Each row of a before or after table is a point. One or more steps were done to the points. Then noise was added and the rows were shuffled. The steps act on columns, c1 being the first. Write out the steps. A step turns or swaps two columns, mirrors them in a line or flattens them onto one, adds a multiple of one to another, or multiplies or shifts one. Angles are multiples of 10 degrees, from the lower column toward the higher: turns from -170 to 170, lines from 10 to 170 but not 90. Use the fewest steps. Two steps may share a column if one is a turn and the other turns, adds or multiplies; they go together, in the order done. Otherwise the lowest column goes first.

Before (14 x 3):
.10; -.04; -.39
-.14; -.12; -.55
-.29; .25; -.22
-.29; .09; -.17
-.04; -.08; -.56
-.26; -.06; -.17
.85; .00; .44
.43; -.12; .52
-.18; -.03; -.37
.32; .19; .32
-.28; .02; -.85
.41; .33; .23
.87; .08; .09
-.22; .42; .33
After (14 x 3):
-.29; .34; .05
-.52; .43; -.58
.48; .30; .22
-.29; .22; -.26
.95; -.23; .07
.52; -.40; .24
-.01; .18; .46
-.30; .15; .05
-.31; -.04; .00
-.07; .16; -.33
.83; .01; -.22
-.31; .09; -.53
.49; -.02; .17
-.22; .21; -.45
Steps: turn c2 and c3 by 30 degrees; turn c1 and c3 by -20 degrees

Before (12 x 4):
-.17; .18; -.03; .17
-.08; .27; -.20; .14
.03; .04; .07; .28
.08; .02; -.04; .33
-.15; .12; -.16; -.10
-.08; -.47; -.03; -.05
-.26; -.43; -.10; -.23
-.15; -.16; .12; .25
-.19; .18; -.10; -.07
.37; -.43; -.15; -.41
-.21; -.11; .02; -.20
-.03; .24; .79; .30
After (12 x 4):
-.68; .49; -.42; .39
.21; .25; -.04; -.14
-.03; -.32; -.19; .33
.01; .05; .09; .42
.07; -.94; -.06; -.07
.21; -.86; -.17; -.31
-.05; -.87; .41; -.54
-.08; .06; -.01; .37
.18; .35; -.10; -.09
.10; .36; -.14; .23
.09; -.22; -.18; -.27
.21; .55; .04; .18
Steps: turn c1 and c3 by 120 degrees; multiply c2 by 2; multiply c4 by 1.3

Before (11 x 6):
.23; -.80; .21; -.13; -.30; -.17
-.19; .27; -.25; -.17; .40; -.28
-.29; -.39; .78; .26; -.35; -.74
.37; .56; .20; -.21; .61; .10
.47; .33; .25; -.35; -.08; -.43
.16; .56; -.06; -.08; .17; -.01
-.35; -.10; .50; .40; -.27; -.17
.46; .13; -.04; .18; .16; -.02
.80; .25; -.15; -.10; .35; .10
.36; .54; -.16; .04; .60; -.46
.12; -.40; .62; .07; .05; -.11
After (11 x 6):
-.10; .46; .75; .70; -.33; .36
-.26; .20; .50; .45; -.28; -.12
-.28; -.21; -.30; .05; .38; .35
.66; -.48; -.16; -.17; .32; .00
.31; -.46; .22; .02; -.06; .55
.24; .32; .65; .13; .06; .05
.15; -.64; .17; -.22; .64; .04
.49; .67; .20; .01; -.30; .20
.38; -.29; -.01; .15; .16; -.09
-.03; -.55; -.08; -.06; .16; .09
.16; -.63; -.15; .36; .60; .31
Steps: mirror c1 and c2 in the line at 170 degrees; mirror c4 and c6 in the line at 160 degrees
